Each wall is flat, endless, passes through zero and stands at right angles to its row. A trip goes straight from one point to another. List the walls that it crosses, first one first.

Walls:
(1): [ 1.4  2.0 -0.9]
(2): [ 0.2 -0.3 -2.8]
(3): [-1.0 -1.7  1.3]
(4): [-2.5 -2.4 -1.8]
(5): [ 1.9  0.4 -2.9]
(6): [-1.8  1.4  1.7]
(7): [ 1.3  4.5 -4.0]
Trips:
[-4.9 -1.8  2.3] to [ 5.6 -2.9  3.8] -> 4, 6
[ 4.0 -8.2 -4.4] to [ 0.0  1.8 -7.1] -> 3, 7, 1
[-5.7  3.0  9.0] to [ 6.6 -3.8  2.3] -> 6, 5

Walls:
(1): [-4.6  3.4  0.9 -2.4  3.5  0.8  1.5  0.6]
(2): [-6.2 -1.3  3.1  4.2 -2.7  3.8  2.2  1.4]
(3): [ 1.3 -4.7 -2.2  5.9  4.8  1.3 -1.9  0.3]
(4): [-1.2  1.8 -5.7  5.2 -1.5 -1.7 -4.5 -0.5]
(5): [-5.1  3.3 -1.0  4.0  2.9 -0.7 -2.8 -1.7]
(6): [ 0.0  1.5  3.9 -3.8  5.3 -3.1 -2.6 -1.2]
(7): [ 1.1  3.6 -1.1 -0.2  3.0 -1.6 -3.9 -0.3]
(8): [-0.8  1.4  1.2 -0.2 -2.0 -0.8  1.6 -1.0]
(9): [ 3.4  0.0  2.7 -7.4  2.0 -6.3  6.7  3.5]
(10): [-3.2  8.8 -2.6  3.2 -8.7 -3.8  2.3 -1.1]
Trips:
[ 3.9 -1.4 -3.3  0.2 -5.3  0.0 -5.0  1.2] to [ 2.6 -4.3 -1.6  6.7 -0.8 -5.8  3.0 -4.2] -> 7, 8, 5
[ 3.2  7.4 -3.8 -0.7 -4.1 -0.5 -3.3  2.7] to [ 0.6  4.3  2.0  0.7 -1.9 -3.6 -4.2  1.4] -> 6
[-2.0  1.3  2.6  4.7 -2.0  1.3  8.2 -3.9] to [ 0.4  5.1 -0.8  1.3 -1.6  5.8  6.5  0.0] -> 5

Walls:
(1): [ 7.8  0.8 -1.8 -3.9 -3.6 -0.7 -6.0 -4.1 -0.7  0.9 -5.3 -0.5  1.0 -4.8]
(2): [-1.6  6.7  2.5 -2.3 -0.3  5.7  5.9 -2.5  6.0 -1.7 -1.2  0.6 -4.8  2.6]
(3): [ 0.1  1.9 -3.5 -2.7 -2.0 -3.9 -2.7 -5.6  2.7 -0.4 -3.7  1.6 -1.8 -1.0]
(4): [-0.7 -1.3  0.0 -3.0 -3.5 -6.7  4.3  2.9  0.4 -2.0 -5.1  0.8 -1.8 -0.6]
(5): [ -1.9   2.9   0.8   8.9   4.4  -6.5   6.9  -2.4 -11.5   4.0   2.3  -5.2
   3.5   1.7]
(6): [-0.1  3.2 -1.0  2.7 -4.6  4.1  8.6  5.4  1.0  0.7 -6.4 -2.3  0.4  1.2]
(7): [ 0.7  1.1  0.4  3.3  1.4  1.2 -3.8 -2.7  2.8  1.9 -1.8  2.8  0.1 -2.3]
(8): [ 0.4 -1.4 -1.0 -0.6  1.2 -0.5  3.0 -1.7 -2.9  1.2 -9.7  0.3 -0.3  1.8]
Trips:
[ 3.2 -5.8  0.3  4.6 -2.7  0.1  3.5 -2.9  3.7  0.8 -2.5  7.2 -3.5  4.4] to [-1.6  2.2 -2.1 -2.7  9.2 -0.4 -1.4  1.5 -2.0  1.5 -5.8  5.0 -0.9 -2.5] -> 1, 6, 2
[-3.3 -4.5  1.2  3.6 -4.9  4.2  7.1 -4.0  0.2 -0.3 -0.3 -6.0  0.6 -0.5] to [ 1.6 -2.2  0.8  1.2  3.1  7.0  0.5  1.3  1.9 -2.5  0.6  0.0  2.0  5.3] -> 4, 5, 8

Walls:
(1): [-0.6  4.5 -4.6 -4.3  5.6  5.1  1.6 -1.3  0.8  5.2 -0.6  3.2  3.9 -1.8
 -1.3  3.3 -1.8 -3.7 -3.0  0.1 -0.7 -1.2  2.2 -4.3]
(2): [-1.0  1.6  5.2  1.9 -2.5 -0.8 -1.9  1.5  2.3 -5.0 -2.7  0.6  2.7 -4.9
  4.7 -2.4 -0.7  6.4 -5.8  1.8 -0.7  1.7 -1.3  1.1]
(3): [-2.5  1.5 -4.4 -2.6 -2.2  4.0 -1.8 -7.1  2.6  1.1 -3.1  1.8  1.9  6.0
 -0.3  1.5 -7.2 -1.5  1.4 -4.5  1.2 -4.5 -2.9 -2.3]
(4): [-1.0  2.5 -2.3  1.9  4.0 -2.0 -1.9  4.3 -1.9 -3.1 -0.3  0.3  3.0  3.7
 -4.8 -4.6  1.3 -2.9 -1.8  1.0  1.0  1.3 -8.3  1.2]
(5): [-4.5 -5.6  2.9 -2.3  7.9 -1.6 -2.1  2.2 -0.7  2.2 -4.7  2.6 -3.8  5.0
 -5.7 -2.2 -5.3  5.6  1.6 -7.8 -1.5 -0.6  1.6  1.6]
(6): [ 5.4  0.8 -3.6 -6.0  3.2 -0.1 -0.9 -3.4 -3.3 -5.2 -5.3  3.9  9.7  1.8
 -4.3 -2.1 -4.6 -5.9  0.7  0.2 -2.6 -1.1 -4.7 -1.4]
Trips:
[-0.7  4.3  1.2 -1.9 -5.1  2.3 -5.3 -2.2 -1.7  6.7  0.2 -0.1 -2.8  3.4
 -3.0 -4.4 -4.0  1.3  1.4  2.1  7.0 -0.4 -1.5  5.4] to [-1.9  0.6  3.0 -2.4 -3.6 -1.3  7.1 -1.3 -2.8  5.1 -4.2 -3.9 -0.2  2.0
  0.6  1.7 -5.1 -0.9  3.5  0.6  1.9  4.4  4.6  1.1] -> 4, 1
[ 1.0  0.4  5.1  0.2 -0.9 -2.6  4.1  0.4  5.1  2.3  0.8 -1.8 -1.7  2.5
  3.9  4.8  0.6 -0.8 -2.3 -2.1 -3.8 -3.4  3.0 -3.4] to [-0.8 -0.7  5.0 -0.6  5.8 -3.2  4.5 -0.6 -4.5  1.4  0.4 -3.0  6.0 -6.8
 -0.7 -0.9  3.9 -1.6 -0.8  2.7  2.4  3.6  0.0  0.8] -> 4, 6
[ 3.1  5.3  1.3 -1.3 -3.1  7.0 -3.6 -1.6 -1.6  2.4 -2.1 -5.6 -0.6  0.9
  2.8  0.3 -5.1  3.7 -0.3  0.6 -1.7 -0.6 -4.2 -9.4] to [ 1.5  2.9  1.1 -0.8 -0.7  3.7 -1.0  2.5 -4.1  2.6 -4.7  5.7 -1.9  1.5
 -0.1 -2.8 -2.7  0.3  1.4 -2.4  6.9 -6.7 -3.3 -4.0] -> 5, 4, 2
[-0.1  0.6 -2.1 -0.9 -2.9 -5.4 -0.8 -5.2 -5.8  0.5 -0.3  0.2 -8.3  0.5
  1.3 -2.1 -5.8  5.9 -3.7 -2.5  1.8 -0.9  1.3 -2.5] to [ 5.3  2.3  3.0  1.6  3.1 -3.4  2.4 -1.0 -6.4 -0.5 -0.6  1.8 -4.6  2.6
 -1.4  0.1 -7.8  2.9  0.2  5.3  2.9 -6.7  2.8 -1.9] -> 2, 6
[ 2.0  1.3 -3.4 -1.6  0.9  6.2  1.7 -2.3 -2.9 -3.3 -1.2  4.8  0.2 -1.2
 -2.2 -1.3  1.2 -4.8  0.1 -0.8 -0.6 -0.2  0.0  4.9] to [-4.9 -2.9  0.9 -0.2 -1.1  1.0  5.8  6.1  3.2  1.3 -0.2  1.0 -0.7  1.2
 -3.6  3.4  0.5 -3.2 -3.9 -0.4 -1.0 -2.2 -0.8  7.3] -> 5, 3, 6
[ 8.7 -4.9  1.6  1.6 -1.8 -0.1 -4.1 -3.4 -1.5 -3.8 -6.7  6.7  7.2 -0.3
  3.1  2.7 -5.7 -4.4  1.2  1.1 -1.0  3.0  1.6 -0.5] to [ 2.0  2.2 -1.3 -3.3  0.3  3.7  4.5  2.0  1.2  3.9  0.3 -6.2  1.0 -2.4
  5.3  0.9 -2.2 -0.9  3.3 -5.6  1.6  0.5 -0.5  4.6] -> 2, 6
[-4.2 -3.7  0.9  2.2 -3.3 -2.6 -2.2 -3.3  6.2 -1.2  7.1 -3.5  4.4 -6.7
 -2.6  4.9  2.1 -3.9  1.1 -2.9 -2.6 -7.1 -2.5  1.9] to [ 0.6  3.4  0.7  4.0 -7.4  5.5  4.4 -2.8 -1.5 -4.4  1.9 -1.1 -0.6  0.8
  6.2 -2.5 -1.1 -1.8 -5.6 -2.4  0.2 -0.9 -1.6 -1.3] -> 2
[ 0.2  3.5 -4.7  0.9  0.0 -0.1 -0.5 -6.6 -1.1  0.6  0.6  3.5  1.3 -5.2
  0.2 -4.5  0.5  0.1  6.0 -3.6 -3.5 -4.9  0.4 -3.4] to [ 1.6 -5.8  1.0 -1.9  4.2 -5.1 -1.6  6.8 -0.2 -0.8 -3.1  0.5 -2.5  2.1
 -7.7  3.6 -2.6  2.1 -3.7 -1.2 -1.5 -2.2 -2.1 -1.7] -> 5, 4, 3, 1
